Each point is reached from the start by the listed moves, each made once or not at all, plus a little noise. Is the number of moves made odd or even? Then give how often each move was made.
(in the rows, 128 means zero)

Moves:
(1): [156 135 132 205 124]
(2): [121 176  96 101 167]
Start: [ 99  93  82 132 127]
Points:
[131 106  88 216 121] -> odd (1, 0)
[ 94 139  44  99 165] -> odd (0, 1)
[ 97  91  69 128 129] -> even (0, 0)

Moves:
(1): [171 121  97 111 130 126 110 147 126 120 118]
(2): [128 136 109 156 130 125 137 129 126 140 133]
(3): [142 143 128 130 112 129 146 130 140 136 147]
(4): [140 131 129 146 135 107 106  71 123 158 105]
(5): [143 129 113 116 182 154 164  98 134 129 125]
(6): [139 137 141 123 112 154 128 132 133 145 114]
(7): [151 131  94 119 122 104 145 152 108 122 103]
(8): [116 120 129 135 140 119 140 131 142 108 124]
Start: [152 136 138 130 124 123 130 144 116 132 118]
Points:
[249 151  41 146 178  93 182 104 117 148  78] -> odd (1, 1, 1, 1, 1, 0, 1, 1)
[241 146  88 117 110 103 107 135  95 165  46] -> even (1, 0, 0, 1, 0, 1, 1, 0)
[200 146 104 128 174 123 173  89 116 155  50] -> odd (0, 0, 0, 1, 1, 1, 1, 1)
[191 141  88 109 172 124 184 137 104 127  91] -> even (0, 0, 0, 0, 1, 0, 1, 0)
[181 147 125 145 183 119 174  64 145 151 107] -> even (0, 0, 1, 1, 1, 0, 0, 1)
[165 148 134 178 129 116 128  95 129 171  83] -> even (0, 1, 0, 1, 0, 1, 0, 1)

Moves:
(1): [132 151 122 130  97  93 123 141 109 125 110 130]
(2): [130 163  80 129 153  93 122 116 135 116 137 100]
(3): [ 98 138 149 146 140 103 142 137 129 129 146  86]
(4): [121 165 125 155 120 108  88 159 144 108 126  76]
(5): [116 115 115 136 138 109 103 133 109 110 142  98]
(6): [108 131 127 146 137 136 130 127  97 158 147 129]
(7): [117 119 108 141  96 113 132  99 127 160 159 117]
(8): [145 103 127 127 139 139 141 161 141 132 111 139]
(9): [173 132 148 176 159 121 123 143 144 126  92 113]
(10): [142 104 125 136 123 102 136 120 141 216  64  96]
(11): [156 142 120  70 103  99 102 127 126 153 147 141]
(12): [103 113 129 145 146 127 136 125 152 135 125 173]
Start: [119 136 135 151 128 115  90 120 129 131 111 145]
Points:
[145 211 116 121  61  32  22 164 123 131 111 109] -> odd (1, 0, 0, 1, 0, 0, 0, 0, 0, 0, 1, 0)
[104 195  69 188 156  45  20 143 132  83 133  34] -> odd (0, 1, 0, 1, 1, 0, 0, 0, 0, 0, 0, 0)
[ 28 198  88 244 151  26  71 115 145 168 186  54] -> even (0, 1, 1, 1, 0, 1, 1, 0, 0, 0, 0, 1)
[ 68 178 110 177  94  14  20 132  91 181 210  21] -> even (0, 0, 1, 1, 1, 1, 1, 0, 0, 0, 1, 0)
[163 130 154 174 152  11  55 138 137 224  64  37] -> odd (0, 0, 1, 0, 1, 0, 0, 0, 1, 1, 1, 0)

Moves:
(1): [127 130 129 147 140 105 130 101 136 133 153 153 113 116 135 134 112 134
 129 128 120 122]
(2): [139 154 115 141 131 115 137 150 125 123 109 136 116 130 126 128 114 138
 124 135 124 134]
(3): [107 150 170 127 164 126 122 128 136 130 138 150 119 125 108 129 119 119
 110 127 132 121]
(4): [139 120 139 143 136 128 132 138 132 133 136 131 130 144 138 129 115 135
 141 135 129 141]
(5): [117 121 115 127 146 125 122 146 134 112 138 129 142 130 137 144 133 109
 116 111 124 133]
(6): [134 131 121 126 127 163 150 104 138 118 144 141 161 112 107 135 124 139
 114 131 132 120]
(7): [129 125 131 130 132 105 161 131 134 130 118 120 137 140 124 121 120 126
 119 135 116 130]
(8): [122 139 132 110 119 123 129 151 148 142 129 157 126 133 140 113 130 140
 130 121 120 110]
(9): [126 132 125 133 115 110 119 147 145 125 129 109 141 104 134 125 125 133
 113 118 131 121]
(10): [122 140 130 114 131 123 141 118 114 130 145 109 135 120 112 136  98 129
 139 133 131  96]
(11): [131 121 132 132 116 137 127 124 120 124 143 126 133 127 134 139 130 139
 115 160 129 131]
(12): [125 115 128 126 131 128 140 120 126 140 126 126 138 136 149 147 132 149
 124 108 135 130]
(13): [129 125 140 133 126 120 134 110 112 111 119 137 134 114 144 129 120 141
 132 131 132 131]
(14): [118 147 138 138 128 131 125 126 132 131 140 133 141 132 120 110 106 133
 123 142 136 137]
(15): [146 137 112 124 141 112 136 127 148 126 122 111 123 144 139 129 120 155
 128 127 125 135]
(16): [147 156 127 114 116 116 122 151 137 127 135 147 134 130 129 131 131 124
 126 125 138 128]
(17): [133 139 101 112 157 146 142 133 114 139 156 116 148 123 135 130 171 131
 141 131 124 130]
(18): [139 126 119 136 139 130 103 139  99 135 146 119 138 133 108 112 118 138
 112 128 113 120]
(19): [126 118 127 127 137 121 136 138 129 125 144 137 128 136 111 124 123 151
 136 143 132 140]
(20): [132 117 115 123 142 120 114 141 138 138 127 141 153 138 129 126 129 123
 119 155 129 127]
Start: [130 136 132 130 117 111 128 131 148 146 132 121 139 109 125 117 141 129
 108 128 140 133]
Points:
[120 219 185 114 189  70 162 146 158 167 246 211 167 101 119 101  85 185
 134 162 153 109] -> even (1, 0, 1, 1, 0, 0, 0, 1, 0, 1, 0, 0, 1, 1, 0, 1, 1, 0, 1, 0)
[142 140 111 151 134 114 131 122 150 115 188 100 236  89 145 135  96 213
  33 132 148 140] -> odd (0, 0, 0, 0, 1, 1, 0, 0, 1, 0, 1, 1, 1, 1, 1, 0, 0, 1, 0, 0)
[155 213 108 120 178  35 190 201 180 189 216 195 192 142 117  92  82 184
 127 202 130 120] -> odd (1, 1, 0, 1, 0, 0, 1, 1, 0, 1, 0, 0, 0, 1, 0, 1, 1, 0, 1, 1)
[129 209 150 144 159  84 130 134 223 120 222 168 194  78 117 142  90 162
  30 144 158 130] -> odd (1, 0, 1, 0, 1, 1, 0, 0, 1, 0, 1, 0, 0, 1, 1, 1, 0, 0, 0, 0)
[109 189 139 179 186  91 125 141 168 142 203 166 196  76  98 129  72 171
  21 104 136 117] -> odd (1, 1, 1, 0, 1, 1, 0, 0, 1, 0, 0, 1, 0, 1, 0, 0, 0, 1, 0, 0)
[127 163 179 187 193  17 158 152 135 163 212 155 202 112 105 115   9 226
  53 212 138 121] -> even (1, 1, 1, 1, 0, 0, 1, 0, 1, 1, 1, 1, 1, 1, 0, 0, 0, 1, 1, 1)
[169 181  88  62 158  86 218 136 178 168 174 145 249 119 153 134 135 205
 101 146 140  91] -> even (0, 0, 0, 0, 0, 1, 1, 1, 0, 1, 0, 1, 1, 0, 1, 1, 1, 0, 0, 1)
[180 210  71 110 156  73 199 227 224 141 170 138 218 120 155 122 144 178
  81 116 123 135] -> even (0, 1, 0, 1, 1, 1, 1, 1, 1, 0, 0, 0, 0, 0, 1, 1, 1, 0, 0, 0)

Moves:
(1): [129 127 131 127 121 136 126 133 116 140 136 123 131 122 135 117 118 125
 114 130 136 123 130 133 132 127]
(2): [134 133 124 127 127 114 136 119 135 128 130 130 125 118 134 135 127 121
 124 135 135 131 143 131 137 129]
(3): [112 123 125 133 132 128 130 141 119 140 122 132 128 127 102 135 133 123
 113 132 124 118 110 130 122 125]
(4): [125 137 131 142 125 134 124 139 127 120 129 122 126 134 129 139 119 127
 131 125 129 119 145 117 121 119]
(5): [120 127 128 119 126 126 138 126 127 118 128 128 129 138 129 137 126 132
 134 132 137 120 124 119 125 136]
(6): [127 134 115 136 154 140 119 130 129 124 132 126 134 130 127 134 136 140
 137 145 128 131 120 135 121 124]
(7): [123 114 114 135 143 135 132 114 135 138 125 131 134 131 133 127 121 125
 131 133 126 131 137 132 140 128]
(8): [141 118 145 128 137 126 142 131 143 125 122 123 129 131 141 142 120 122
 122 133 136 129 130 115 117 150]
(9): [129 131 134 127 134  95 135 140 149 119 129 125 141 123 135 123 126 124
 123 127 117 122 119 130 154 111]
(10): [124 125 118 134 139 113 104 123 139 124 125 132 137 139 133 128 120 137
 127 132 130 124 128 124 130 133]
(11): [109 124 128 144 113 118 132 130 132 154 130 129 120 133 145 132 139 124
 126 129 131 131 133 146 137 124]
(12): [134 122 123 132 123 126 121 140 116 126 124 139 128 122 132 136 129 124
 128 127 119 126 126 141 132 129]
(13): [115 128 133 139 110 122 140 130 133 126 113 112 134 124 138 149 130 147
 122 140 125 120 120 133 117 125]
(14): [137 124 133 123 131 141 132 127 134 131 133 118 120 148 128 131 122 143
 117 131 119 135 127 142 125 118]
(15): [125 122 129 124 128 116 130 130 128 128 117 124 124 126 146 132 145 126
 110 125 129 127 126 129 133 126]
(16): [130 119 122 126 136 128 120 127 128 129 141 120 123 128 133 136 134 127
 134 126 126 135 136 127 128 134]
(17): [123 125 130 133 131 117 128 127 126 124 126 123 127 126 123 129 131 113
 127 133 131 141 128 123 121 124]
(18): [127 118 141 144 136 133 119 118 134 135 132 138 132 137 132 141 137 135
 132 140 128 117 127 127 125 135]
(19): [135 124 131 120 133 117 139 135 121 148 135 136 126 131 119 140 141 111
 134 134 131 136 127 103 121 119]
(20): [117 133 123 124 120 126 116 128 136 125 126 130 127 132 124 127 135 122
 131 140 117 126 120 131 125 126]
(21): [134 125 127 136 109 131 127 124 142 133 123 129 124 142 134 142 130 122
 143 130 137 115 118 131 134 126]
(22): [130 126 133 135 119 136 132 125 132 129 142 130 129 124 131 137 131 129
 129 128 128 139 134 125 127 136]
(23): [124 124 131 118 135 129 122 117 133 122 126 136 130 120 134 126 124 136
 131 123 129 131 128 129 126 120]
(24): [129 139 138 138 132 134 122 126 116 135 130 119 135 124 134 145 119 118
 132 132 123 134 120 132 132 134]
Start: [135 121 123 140 130 122 144 139 125 119 118 121 133 137 134 131 133 145
 126 107 137 137 119 124 119 133]
Points:
[103 128 127 173 102  98 136 169 106 140 123 116 150 136 139 219 127 125
 109 156 135 116 113 107 104 135] -> even (1, 1, 1, 1, 1, 0, 0, 0, 0, 1, 0, 1, 1, 0, 0, 0, 0, 0, 1, 1, 0, 1, 0, 1)
[126 138 135 156 130 107 119 165 130 120 142  92 147 134 156 150 117 120
 123 117 117 128 122 127 142 115] -> even (1, 0, 0, 1, 0, 0, 0, 0, 1, 0, 0, 0, 0, 0, 0, 1, 0, 0, 0, 1, 0, 0, 0, 1)
[135 101 169 152 149  78 182 141 180 140 130 126 130 172 179 196 135 139
 120 136 149 129 141 102 125 113] -> even (0, 1, 0, 1, 1, 0, 0, 1, 1, 0, 1, 0, 0, 1, 0, 0, 0, 1, 1, 0, 0, 0, 1, 0)
[113 101 144 233 125 117 137 163 131 166 116  92 137 144 180 249 144 122
 119 172 153 117 112 152 101 146] -> even (1, 1, 1, 1, 0, 1, 0, 1, 0, 0, 1, 1, 1, 0, 0, 1, 1, 1, 0, 0, 1, 0, 0, 1)
[107 101 103 203 165 132  91 134 118 148 146 114 149 133 187 181 118 134
 136 132 137 169 149 152 130 130] -> even (1, 0, 0, 1, 0, 1, 1, 0, 0, 1, 1, 1, 0, 0, 0, 1, 1, 0, 0, 0, 0, 1, 1, 1)
[129 111 127 169 144  79 115 145 144 118 126 110 148 143 188 199 163 112
 131 165 135 121  93 150 153 129] -> odd (1, 1, 0, 0, 1, 1, 0, 0, 1, 0, 0, 1, 0, 0, 1, 1, 1, 1, 0, 1, 1, 0, 0, 1)
[ 94  73 116 179 170 122 128 152 103 193 134 117 130 173 156 208 180 115
 105 176 124 149  90 153 116 122] -> odd (1, 0, 1, 0, 1, 1, 1, 0, 0, 0, 1, 1, 0, 1, 1, 1, 1, 1, 1, 1, 0, 0, 0, 1)

Moves:
(1): [141 135 132 132 121 130 127 125 126 122 125 131 132 111 112 113 140 129
 130 123 127 130 117 129 140 126]
(2): [124 130 137 111 125 157 126 150 104 116 140 111 128 126 143 117 116 115
 109 134 129 136 127  96 125 132]
(3): [116 139 138 126 119 133 133 130 142 137 130 127 130 133 129 122 127 119
 116 125 123 139 126 137 112 119]
(4): [111 133 122 132 123 140 138 109 130 107 141 133 133 130 131 132 139 133
 122 134 120 126 120 134 133 124]
(5): [130 128 128 140 131 138 131 150 147 112 132 144 125 124 110 134 109 116
 141 139  91 139 129 112 134 118]
(6): [131 123 142 126 145 132 121 129 127 106 128 131 116 141 136 128 150 116
 123 130 115 138 129 149 137 131]
(7): [137 133 124 105 118 119 149 136 149 128 113 127 134 135 128 128 131 117
 124 111 126 133 116 139 128 143]
(8): [118 151 125 151 127 134 127 141 146 128 123 134 141 129 142 112 122 138
 134 114 113 126 125 114 134 130]
(9): [131 129 136 118 139 146 121 106 151 120 118 131 130 119 136 126 121 130
 133 140 136 116 135 121 142 118]
(10): [122 134 120 124 128 140 134 137 135 127 134 129 131 120 131 121 125 162
 136 133 119 141 126 138 128 126]
(11): [118 122 146 115 124 121 116 124 126 134 125 133 138 135 124 125 119 131
 121 109 135 123 128 130 134 127]
(12): [126 122 117 144 126 134 132 126 117 124 135 136 139 135 124 105 121 127
 114 130 125 132 136 120 117 132]
(13): [138 121 129 129 116 151 116 110 120 132 124 142 119 120 142 133 127 132
 155 119 132 132 123 124 113 133]
(14): [122 129 110 125 120 119 125 130 139 122 129  98 136 136 134 118 130 124
 133 140 116 138 112 132 122 116]
(15): [137 136 138 124 140 127 137 131 124 131 128 116 140 140 142 118 128 140
 131 127 135 123 140 129 121 118]
(16): [140 130 137 137 128 122 128 121 123 124 103 134 137 125 127 137 113 130
 126 139 131 129 129 132 126 117]
(17): [115 132 116 116 130 157 119 131 128 134 127 126 141 140 134 144 150 130
 136 128  96 116 131 120 114 138]
(18): [127 128 142 111 116 128 139 137 136 142 106 136 112 140 136 116 131 129
 134 139 117 133 124 137 148 115]
(19): [135 123 122 139 102 122 120 121 146 139 156 145 144 119 149 145 138 121
 110 112 138 137 141 135 136 112]
(20): [125 131 133 134 126 126 131 137 131 116 130 135 142 134 126 121 136 116
 137 145 146 137 132 131 122 124]
(21): [141 121 135 130 130 120 147 110 135 145 134 124 135 145 119 122 131 132
 126 138 136 134 108 122 137 143]
(22): [133 137 117 118 131 119 132 118 128 107 109 142 126 130 121 144 136 137
 103 118 130 137 170 108 111 121]
(23): [131 151 111 128 131 117 123 126 122 125 128 121 131 137 118 122 125 128
 131 121 122 123 136 135 136 129]
(24): [118 125 138 123 139 127 128 128 119 130 120 140 134 107 138 130 124 112
 132 126 113 136 127 132 128 134]
Start: [135 101 128 107 126 142 120 134 131 111 126 101 125 123 111 149 131 134
 112 129 137 151 114 141 103 133]
Points:
[162 147 191  40 110 200 155 116 178  39  94 134 145 179 113 104 150 110
 103 131 111 202 124 129 124 104] -> even (1, 1, 1, 1, 1, 1, 1, 0, 1, 0, 1, 0, 1, 0, 1, 0, 0, 1, 0, 1, 1, 1, 1, 0)
[113 145 129 123 130 209 117 177 143  37  90 115 175 123 128 123 129  90
  74 135   7 211 138  89  64 110] -> even (1, 1, 1, 0, 1, 1, 0, 1, 0, 0, 0, 1, 0, 1, 0, 1, 1, 0, 0, 0, 0, 1, 0, 1)
[ 88 121 108 110 110 205  92 123 184  52 141 167 175 116 166 178 164 149
 127  93  20 206 139 135  87 104] -> even (0, 0, 0, 1, 1, 1, 0, 1, 0, 1, 1, 0, 1, 1, 0, 0, 1, 0, 1, 0, 0, 1, 0, 1)
[116 166 134 131 148 183  97 150 193  53  82 116 185 125 113 120 145  86
 148 162  34 182 108 153 110  96] -> even (1, 0, 1, 0, 1, 1, 0, 1, 1, 0, 0, 0, 0, 1, 0, 1, 1, 0, 0, 1, 0, 0, 1, 1)
[167 113 128  96  60 173 165 105 136 114 131 126 160 161 147 122 125 120
  84 129 130 187  99 134 119 132] -> even (0, 1, 0, 1, 0, 0, 1, 0, 0, 0, 0, 1, 1, 0, 0, 1, 0, 1, 1, 0, 1, 0, 1, 0)
[110 112 159  67 138 205 137  89 145  51 144 122 151 161 126 116 135 153
  37 140 124 197 141 115  97 127] -> even (0, 1, 1, 1, 0, 1, 0, 0, 1, 1, 1, 1, 0, 0, 0, 0, 0, 0, 0, 0, 1, 1, 0, 0)
[135 121 162  54  76 202 121 119 188 141 121  89 183 138 145 118 138 152
  86 148 103 183  79 135 129  89] -> even (1, 1, 1, 0, 0, 0, 0, 0, 1, 1, 1, 0, 0, 1, 0, 1, 1, 1, 1, 0, 1, 0, 0, 0)
[146 111 126 118 110 144 126  86 152  88 115 105 155 152  92 148 105 138
 145 144  95 167  71 137 113 117] -> even (0, 0, 0, 1, 1, 0, 0, 0, 0, 0, 1, 0, 1, 1, 0, 1, 0, 0, 0, 0, 1, 0, 1, 0)

Moves:
(1): [137 128 112 113 129 112 141 126 134 126 123 132 122 125 148 139 131 139
 113 149 127 119 109 139]
(2): [133 130 114 137 148 156 135 120 114 112 135 149 134 156 127 115 120 122
 105 122 131 117 120 120]
(3): [131 146 129 160 132 120 124 122 138 140 134 130 137 125 117 139 160 129
 153 119 144 125 131 106]
(4): [127 100 136 142 108 119 115 142 151 157 119 102 120 112 127 146 138 106
 115 127 123 113 125 125]
(5): [157 147 143 114 120 141 125 141  94 123 118 131 131 130 112 142 112 128
 167 137 135 130 123 140]
(6): [132 139 126 102 128 143  96 145 108 119 103 110 131 120 106 131 141 115
  87 112 123 133 134 119]
(7): [130 120 150 137 135 149 132 122 139 109 139 140 128 124 137 134 127 140
 101 132 136 124 117 120]
(8): [131 116 129 143 124 150 123 118 155 133 135 138 125 120 100 129 126 108
 139 127 138 139 111 129]
(9): [124 129 138  97 118 158 142 134 132 139 142 116 152 133 136 145 126 111
 155 123 113 114 126 121]
(10): [143 147 124 131 135 128 143 140 146 122 140 123 124 148 133 126 140 129
 142 119 138 102 112 127]
(11): [153 145 120 106 136 126  96 169 124 125 139 130 134 132 145 111 144 112
 104 112 128 107  97 139]
(12): [133 117 109 133 152 135 121 134 119 123 120 140 110 136 158 152 146 114
 111 125 128 132 131 112]
(13): [101 131 113 123 109 136  95 119 131 142  96 131 130 124 148 171 148 148
 131 125 121 130 113 125]
(14): [128 142 125 119 158 108 120 127 111 140 123 114 145 141 123 114 142 126
 133 137 128 120 163 151]
(15): [123 135 121 124 136 128 132 130 124 120 119 112 138 132 130 108 131 128
 142 145 121 122 124 137]
(16): [123 102 128 121 127 133 134 111 128  94 152 127 139 123 131 104 120 114
 113 123 132 122 156 116]
(17): [128 137 143 102 126 137 117 141 122 108 107 128 151 134 109 138 109 122
 164 144 123 130 112 120]
(18): [111 110 138 127 127 111 135 132 121 155 127 125 121 108 128 128 128 138
 156 121 121 121 121 135]
(19): [125 114 110 135 112 124 119 125 147 104  90 153 107 118 121 108 149 117
 118 133 119 122 146  91]
(20): [135 111 155 136 141 113 126 105 123 137 137 113 124 112 140 112 127 129
 128 125 136 131 163 114]
(21): [122 133 148 123 140 134 136 127 115 132 139 122 141 129 135 125 113 110
 130 124 143 129 123 154]
(22): [125 129 140 134 117 126 100 127 124 144 162 128 111 129 101 103 131  93
 146 118 128 123 111 126]
(23): [128 111 122 107  90 128 164 157 151 125 110 125 128 158 157 143 131 136
 118 150 169 144 123  96]
(24): [137 123 128 123 120 124 121 132 150 138 143 136 107  89 136 139  98 137
 141 149 137 125 120 126]
Start: [122 140 116 135 119  97 123  95 127 133 129 143 133 109 135 156 141 130
 123 115 143 136 130 113]
Points:
[163 128 158  98  81 153 166 151 181 160 131 109 161 150 132 213 160  88
 171 143 200 101 103  95] -> even (0, 0, 0, 1, 1, 0, 1, 1, 1, 1, 0, 0, 0, 1, 0, 0, 0, 0, 0, 0, 0, 0, 1, 0)
[191 121 150  22 163 181  96 155 145  84 201 141 160 145 181 139 139  11
  76 129 224  73  80  67] -> odd (1, 1, 0, 0, 0, 1, 1, 1, 1, 1, 1, 1, 0, 1, 0, 1, 1, 0, 0, 1, 1, 1, 1, 1)
[145 120 148  74 126 134 162 141 105 122 175 119 151 161 170 146 173  80
 199 135 180  88 127  87] -> odd (0, 0, 0, 0, 1, 0, 1, 0, 1, 1, 0, 1, 0, 1, 1, 1, 0, 1, 0, 0, 0, 1, 1, 0)
[185  96 157  58 160 192  97 153  94 101 137  98 194 148 182 144 163  11
  51 121 207  96 144  85] -> odd (0, 1, 0, 1, 1, 1, 1, 1, 1, 0, 1, 1, 0, 1, 1, 1, 0, 0, 0, 1, 1, 0, 1, 0)
[144 106  99 127 132 125 180  94 157  91 165 153 136 169 204 106 203  39
 130 124 206  74 138   7] -> odd (1, 1, 1, 0, 0, 0, 0, 0, 1, 1, 0, 1, 0, 0, 1, 1, 0, 0, 1, 1, 1, 1, 1, 0)
[178 187 191  65 178 149  62 147  43 133 123 121 213 118 105 153 171  95
 169  92 151  80 124  87] -> odd (0, 1, 1, 0, 1, 1, 1, 0, 1, 0, 1, 0, 0, 1, 0, 0, 1, 1, 0, 1, 0, 0, 0, 0)

Moves:
(1): [118 120 131 150 106 131 131 143 123 137 138 128 120 120 143 120 115 128
 147 106 118 111 135 126 144]
(2): [120 138 136 124 145 133 137 142 132 135 141 128 135 131 131 117 125 130
 133 113 138 126 147 119 112]
(3): [136 116 140 135 133 106 126 138 127 132 126 131 115 137 116 129 130 115
 123 122 113 129 129 117 130]
(4): [127 118 144 131 116 132 127 125 110 109 110 142 112 125 141 149 151 110
 139 118 148 132 115 122 126]
(5): [119 117 119 110 170 126 124 152  91 110 151 162 123 143 144 144 141 132
  83 161 138 118 139 144 126]
(6): [134 153 150 141 110 116 107  89 161 116 126  92 103 106 128 135  91 128
 128 131 130 112 141 113 127]
(7): [120 137 136 111 119 127 132 120 137 140 125 140 132 133 128 135 104 121
 136 108 124 107 144 128 131]
(8): [139 117 119 136 138 132 139 129 119 132 159 128 129 137 115 130 126 138
 111 127 132 125 120 132 119]
(9): [144 160 115 113 109 136 132 146 114 121 132 175 125 107 104 159 127  99
 157 133 138 136 113 123 128]
(10): [108 100 126 120 115 130 136 137 119 118 117 139 131  88 105 132  98 159
 139 109 124 146 137 113 121]
(11): [139 120 124 114 123 119 134 145 114 126 137 132 141 132 142 118 121 141
 135 129 145 127 125 128 129]
(12): [111 132 133 113 114 113 123  95 159 117 129 124 127 118 125 120 131 114
 144 120 146 123 106 127 113]
(13): [119 134 130 108 102 129 122 121 121 150 141 128 143 131 129 124 128 118
 132 120 114 132 128 114 123]
(14): [129 132 111 144 134 128 122 139 123 151 124 146 131 121 118 140 102 119
 120 110 125 128 134 117 151]
(15): [130 118 119 122 145 131 124 130 118 149 146 141 155 118 141 142 128 131
 140 127 116 136 121 136 124]
(16): [129 151 140 112 112 124 139 118 149 119 138 123 137 109 142 133 131 125
 138 113 132 124 137 133 135]
(17): [142 117 129 136 131 131 128 117 136  89 140 135 142 115 124 133 150 112
 134 138 115 122 136 112 139]
(18): [153 117 145 150 122 123 107 148 149 116 139 151 151 137 144 122 153 159
 112 145 140 126  99 145 146]
(19): [127 126 138 152 149 152 130 183  99 130 119 145 165 134 133 140  84 124
 106 102 108 140 132 116 125]
(20): [117 152 129 118 139 128 149 113 110 146 132 136 145 142 129 114 132 157
 138 117 114 101 130 148 163]
(21): [133 133 120 134 138 126 124 142 113 130 122 130 134 135 128 121 130 128
 128 113 122 117 143 156 121]
(22): [114 127 116 143 118 128 135 133 135 142 133 145 136 120 143 133 121 137
 124 140 117 118 134 115 106]
(23): [112 140 121 140 135 115 115 134 131 124 122 127 112 166 115 113 123 153
 124 126 100 136 127 115 128]
(24): [ 95 135 140 105 130 127 140 121 124 130 119  97 137 153 131 133 135 141
 142 127 143 116 113 115 127]
Start: [134 149 129  92 108 134 161 122 142  97  91 124 131 144 163 138 136 168
 103 114  97 111 148 127 141]
Points:
[129 187 166  78 152  91 136 171 110  40 149 204 211 183 175 175 118 207
 106 130  77  69  96 102 179] -> odd (0, 0, 1, 0, 1, 1, 0, 0, 1, 0, 1, 1, 0, 0, 1, 0, 1, 1, 1, 1, 0, 0, 1, 1)
[147  89 195 116 101 121 123 148 125   7 144 192 166 106 159 189 114 173
  50 100  97 105 122  74 129] -> odd (0, 0, 1, 1, 1, 1, 0, 1, 0, 1, 0, 1, 1, 0, 0, 0, 1, 1, 1, 0, 0, 0, 0, 0)
[154 164 143  75  49 103 167 148 120  83  97 193 139  40 174 209  87 163
 171  69 105 107 163 106 109] -> even (0, 0, 1, 1, 0, 1, 0, 0, 1, 1, 1, 0, 0, 0, 1, 1, 0, 0, 0, 0, 1, 1, 0, 0)
